Rows are points. The points of each table are mixes of a few directions, plus a little noise. Count the directions of each table, and those that both share. Where both have some left over, give the other angles between the two spaces (their principal angles), to ten degrees, smallest first.
In the rows, 128 means zero.

First (6 x 3):
[[125 116 109]
 [232 163  70]
 [ 99  99 106]
 [119 144 173]
 [158 146 126]
 [ 33  98 181]]
Second (6 x 3):
[[230  98 109]
 [ 65 117  66]
 [140 138 162]
 [195 121 149]
 [ 75 141 136]
 [ 64 150 148]]
Directions: first 2, second 2, shared 1; angles 40

First, 9 rows:
[[ 73  85 158 125 100 127 152 219]
 [137 139 122 197 249 142  66  45]
 [146 140 118 111 107 124 136 118]
 [151 144 116 108 104 124 135 110]
 [109 116 138 155 165 134 114 132]
 [173 158 103  88  79 119 145  98]
 [138 133 122 112 106 125 137 127]
 [177 161 101  80  68 118 150  97]
 [ 48  71 172 174 174 138 120 206]]
Second:
[[138 137 122 124 125 127 128 116]
 [159  93 119 102 131 137 104 125]
 [ 89 165 141 160 126 118 156 136]
 [ 24 175 169 200 133 111 182 178]
 [207 148  89  86 112 129 110  58]
 [189  24 114  68 142 154  65 142]
 [ 50 218 151 195 120 104 191 135]
 [144  59 130 103 141 144  94 155]
 [138 151 121 127 121 124 134 108]
 [142 111 124 116 130 132 116 127]]
Directions: first 2, second 2, shared 1; angles 90

First:
[[119 153 132 136 145  98 110 112 146 125  95 138]
 [133 117 126 123 120 142 137 136 118 129 144 123]
 [119 150 130 135 142 102 112 115 143 125 100 137]
 [142  93 122 116 103 171 155 152 102 132 176 114]
 [125 136 130 130 133 119 122 123 134 127 118 130]
 [162  39 115  97  67 237 195 187  63 137 249  93]
 [115 161 133 140 151  88 103 106 152 124  82 142]
 [114 168 134 142 154  80  99 102 157 123  74 144]
 [124 139 129 131 136 115 121 122 135 128 114 132]]
Second (8 x 12):
[[ 91 104  94 141 113 137 104 149 129 152 105 112]
 [138 172 157 100 151  74  92  80 151  63 135 160]
 [127 138  98 158 153 164 153 152  95 170 142 142]
 [129 164 134  85  79 113 107 103 145  98 127 115]
 [130 118 118 173 145 161 204 154 112 144 139 174]
 [136  77 118 151 155 171 164 161  92 140 178 143]
 [134 117 160 112 118  95 115 110 157 102 108 116]
 [140 135 145 104 109 108  85 115 143 156  90  62]]
Directions: first 1, second 6, shared 1

First, 11 rows:
[[123  72 122 124 119 176  80 104  91  85 107 180 139 161 109 146 132 157
  139  93]
 [150 181 182 135  90 107 149 249 232 166 118  91 108 107 181  98 181 101
  151 187]
 [122 117 112 126 140 130 126  94 100 120 133 134 133 131 114 136 111 133
  120 113]
 [136 147 148 130 113 122 135 174 166 141 123 116 121 121 148 117 149 119
  137 150]
 [119  60 114 123 124 184  73  83  72  75 107 190 143 166  99 151 123 163
  136  81]
 [128 137 125 128 133 118 138 124 128 136 134 119 127 122 128 126 122 123
  123 131]
 [119 136  98 127 159 105 151  69  89 137 151 112 132 117 108 134  91 124
  105 117]
 [123 101 119 126 130 149 108 103 101 107 122 152 134 143 114 138 122 142
  129 107]
 [136 172 142 132 125  94 161 168 172 162 139  89 117 104 150 111 137 105
  127 162]
 [126 129 122 127 134 124 132 116 119 130 132 125 129 126 124 130 120 127
  124 125]
 [128 156 123 129 140 100 156 123 135 150 144 100 124 110 132 121 116 114
  117 141]]
Second, 9 rows:
[[121 132  71 129 112  85 141 131  88 131  92 106 176 121  89 131  88  70
   62 130]
 [141 120 228 125 155 202 105 123 198 123 190 166  44 140 196 122 198 229
  243 125]
 [124 130 100 129 120 107 135 129 108 129 110 117 152 124 108 130 108  99
   95 129]
 [129 127 138 128 130 135 126 127 135 128 134 132 120 129 135 127 135 138
  139 128]
 [131 126 153 127 135 146 122 127 145 127 143 137 107 131 145 126 145 153
  156 127]
 [122 132  76 129 114  90 140 130  92 130  95 108 172 122  93 131  91  75
   68 129]
 [127 128 123 128 127 125 129 128 125 128 125 126 132 127 125 129 125 123
  123 128]
 [130 127 140 128 131 137 125 128 136 128 136 132 118 129 136 127 136 140
  142 128]
 [128 128 125 128 127 126 129 128 126 128 126 127 131 127 126 128 126 125
  124 128]]
Directions: first 2, second 1, shared 0; angles 60

First (10 x 32):
[[ 95 104 148 103 149 102 178 129 133 182 103 146 142 135 147 115  67  61
  156 187 103 167 146 151 175 169 212  88  64 129 124  54]
 [103 149 151 117 162 170 132 130 144  98 138 113 140 159  88 143 150 168
  131 145 105  81 159 122  84 138  95 124  98 136 131 100]
 [141 138  81 123  96 152  92 111 127 111 118 103  87 125 126 125 154 138
   96  81 141 127 121 131 112  53  96 142 156 130 141 155]
 [160 147 104 133 143 121 115 137 108 130 133 114 131 104 119 114 135 155
  135 116 147 126 150  81  97 144 113 130 171 120 143 184]
 [145 146 105 102 168 160 144 106 140 127 129 117 142 122 110 130 122 147
  127 131 121 114 164 105  94 122 131 111 107 120 110 117]
 [142  89 160 115 151 114 186 106 156 142 142 189 175 114 167 158  80  94
  130 159 119 144  87 157 189 166 194 117  64 116  51  79]
 [125 167 126 154 138 128 115 120 125 138 139  94 141 139  96 104 162 161
  145 105 132 123 160 109  79 113  91 134 158 123 132 126]
 [126  96 193 234  44   7  99 175  89 154 156 166 143 113 181 109 150 105
  159  99 170 181  29 156 202 175 118 182 222 127 126 186]
 [128 137 120 130 118 146 106 128 129 105 132 115 114 134 116 135 152 150
  114 109 130 109 125 126 109 102  95 139 141 132 137 144]
 [114 105  91  69 113 175 110 139 127  96  91 122  64 135 130 149 107 106
   89 145 112 109 134 138 138  96 137 114  96 146 181 137]]
Second, 10 rows:
[[161  68  86 176  24  96 100 154 192 119 136 159  81 129 111 153 105 154
   70 122 155 104  50 143 141 133  72 191  32  77 139  61]
 [136 140 116  89 156 145 134 100  90 133 112 123 129 103 166 122 126  91
  134 108 125 163 139 130 151  90 175  98 190 151 114 189]
 [123 100 138 187  72 101 115 170 190 119 150 140 118 163  74 141 126 184
  111 152 134  80  97 129 101 180  57 179  28  86 148  36]
 [114 162 148  94 189 149 142 107  87 133 122 109 153 121 144 113 140 107
  160 128 113 147 172 121 127 117 166  89 193 160 120 177]
 [150  92 100 151  67 110 111 140 163 124 131 148  99 125 124 142 112 137
   91 119 146 119  81 138 142 125 101 163  77 100 132  95]
 [ 90 181 178  99 216 152 153 115  80 133 129 100 174 139 124 107 152 121
  185 145  99 135 200 112 103 142 160  78 196 168 126 164]
 [125 131 133 126 133 130 130 128 125 128 128 127 130 129 127 126 130 128
  131 128 126 128 134 128 127 129 129 126 131 130 128 129]
 [123 125 135 139 121 122 126 139 139 127 135 128 131 137 113 128 132 142
  129 136 126 117 127 128 118 142 113 136 110 121 132 107]
 [107 142 154 137 147 129 134 139 130 127 137 119 146 147 105 123 138 147
  147 146 117 113 151 119 105 156 114 125 121 131 134 109]
 [150 135  96  78 152 147 132  88  82 134 105 126 118  85 190 122 121  72
  124  95 132 174 128 133 169  65 193  93 206 155 108 214]]
Directions: first 6, second 2, shared 1; angles 60

First:
[[182  88 120 145 122 152 121  98 141 147 148 178 165  95 111 102 134 127
  150 155 146 138 109 142 116  92 131 118 114 152 115 123]
 [158 106 151 173 152 127 223  76 126 117 103 208 125 145  82 169 160 126
  151 109 122 169 135  82 139 184 123 122 114 157 183 183]
 [ 84 171 124 113 118 128  67 174 123 156 130  41 113 127 156 103  92 130
  111 194 115 108 161 149 111 124 122 121 135  81 119 121]
 [149 136 135 177 156 119 161  95 125 121 114 176 154 126 117 145 173  89
  144 116 101 160 134 143 103 130 148 126 129 155 115 143]
 [ 89 149 111  73 106 122  58 178 125 124 142  50 106 128 166 106  97 143
  102 114 138  86 123 148 136 102 124 140 140  99  99  83]
 [168  94 134 142 134 140 169  95 130 136 125 182 127 122  96 133 132 138
  147 128 145 148 127  97 136 156 112 126 107 147 164 149]
 [129 130 137 122 143 101 206 148  98 112 128 154 151 197 179 198 127  81
   77  37 134 110  38  73 157 183 137 125 140 109  83  98]
 [187 105 118 144 151 131 130  76 123 135 107 185 108  87  88 108 164 114
  176 102 130 168 170 132 108 156 106 150  93 169 154 127]
 [ 67 157 127  94  99 132  70 186 135 138 147  36 122 136 161 108  81 156
   98 183 129  88 131 146 134  91 133 116 151  82 115 119]
 [ 67 145 125  99 100 129  73 156 154  97 136  67 109 118 125 108 120 177
  128 141 121 105 152 167 139  59 146 134 157 127 132 136]]
Second, 9 rows:
[[221 101 150 203 174 140 238  72  96 197 108 233 157 139 107 160 134  66
  145 175 131 184 119  52 107 249  96 100  77 126 165 166]
 [ 82 141 117  90 107 122  74 155 144  94 138  78 113 122 138 113 126 158
  120 105 126 100 132 165 139  70 143 142 154 130 110 111]
 [113 132 123 115 122 126 111 136 133 116 131 111 124 126 132 123 128 138
  126 121 128 118 128 140 132 109 134 133 136 129 123 122]
 [ 79 143 116  88 104 122  69 158 146  92 139  73 112 123 139 111 126 161
  118 104 126  98 132 169 139  63 145 143 155 130 107 109]
 [171 116 139 164 149 134 180 101 112 160 118 176 142 133 117 143 131 100
  136 149 130 153 125  93 118 183 113 115 105 126 145 146]
 [184 112 140 176 155 135 195  94 108 171 115 191 146 136 115 147 131  91
  137 157 130 162 123  81 114 201 109 111  97 126 150 150]
 [158 119 135 153 142 133 164 110 117 150 121 162 138 133 121 138 130 108
  133 143 130 146 125 103 121 168 118 118 112 126 139 140]
 [ 56 149 111  67  93 118  41 172 152  75 144  47 106 118 145 103 123 176
  115  92 126  84 134 188 145  33 153 150 167 130  99  99]
 [ 86 141 119  95 108 122  80 152 142  98 137  83 115 122 137 114 124 155
  120 107 127 104 133 162 139  75 143 140 150 128 112 111]]
Directions: first 6, second 1, shared 1

First:
[[126 119 117 124 107  95 126 127 124 172 199 168  83 174 142 167 137  80
  115 104 102 181 113 117 138 125 125 143 117  34  97 156]
 [127 133 135 126 140 148 128 120 129  91  87 100 159 101 121  99 119 162
  135 140 144  94 138 133 120 130 126 120 137 186 143 109]
 [105 111 123 111 115 104 107  58  97 116 183 145 124 139 146 116  84 126
  114  83 114 143 128 104 110  93 137 136 136  53  96 134]
 [141 124 129 116 117 108 167 209 155 147 117 100 104 192 117 149 188 102
  144 163 133 134 112 174 182 176  68 156 134 176 163 103]
 [133 129 126 135 123 125 126 136 131 157 149 152 107 134 128 151 135 105
  123 124 118 152 121 119 127 130 141 125 115  90 114 148]
 [113 115 121 117 113 102 113  81 106 137 190 153 110 150 146 135 102 111
  115  88 108 156 122 110 119 106 135 140 128  45  96 143]
 [114 110 120 107 103  88 133 112 118 145 193 140  95 192 144 145 129  97
  117 101 110 162 115 131 146 126  99 156 137  62 108 130]
 [134 138 137 137 146 160 128 137 134  95  64  97 164  83 114 102 127 167
  139 153 149  86 141 135 117 133 137 111 133 209 154 113]
 [170 172 142 184 167 209 134 210 169 140   7 124 161  28  92 137 165 158
  147 196 154  89 146 134 112 153 178  77  93 243 166 137]
 [137 134 132 132 135 139 139 160 139 122  99 112 134 122 118 129 145 135
  137 150 139 116 129 142 136 144 120 126 128 173 146 118]
 [110 124 132 119 136 137 104  63 103  80 118 111 166  89 133  85  81 166
  126 107 139  98 143 109 101  98 143 120 142 136 123 115]]
Second:
[[131 103 143 136 124 136 173 177 136 157 105 136  82 187 142 174 193  88
  167 130 119 167  89 151 150 158  76 153 134 122 145 151]
 [129 128 134 133 141 143 113  97 106 121 115 132 132 127 140 127 114 142
  137 107 126 135 129 110 114 109 133 137 137 116 120 141]
 [179 166 134 115 123  93 122 154 123 115 144  80 155 126 107 130 103 161
  112 154 159  82 163 153 171 163  94 128 117 190 152  65]
 [126 138 130 121 129 111 107  56  77 112 186 120 151  84 123  97  66 163
   90 105 122 100 174 101 107  99 169 111 119  82  98 110]
 [166 185  96 126 135 102  86 168 144 181 180 142 123 153 116 158 124 119
   90 134 116 151 150 114 168 127 152 151 115 107 113 124]
 [102  83 142 140 103 139 155 128 156 125 104 168 105 109 141 144 147  89
  160 128 133 148  81 143  91 139 117  93 108 103 127 161]
 [ 85 105 112 124 103 120 142 130 164 136 160 157 116 100 119 105 134  95
  108 141 111 131 117 130  99 124 174  95 109  91 110 145]
 [ 42  80 129 114 166 185 171  72  77  99  95  94 125 156 142  55 167 153
  137 103  75 129 137 104  99  81 157 171 194 120 121 153]
 [191 168 134 140 129 125  84 168 168 107  65 119 165 109 127 160 106 146
  158 147 190 110 111 149 150 154  79 117 114 219 165 101]]
Directions: first 3, second 6, shared 2; angles 50
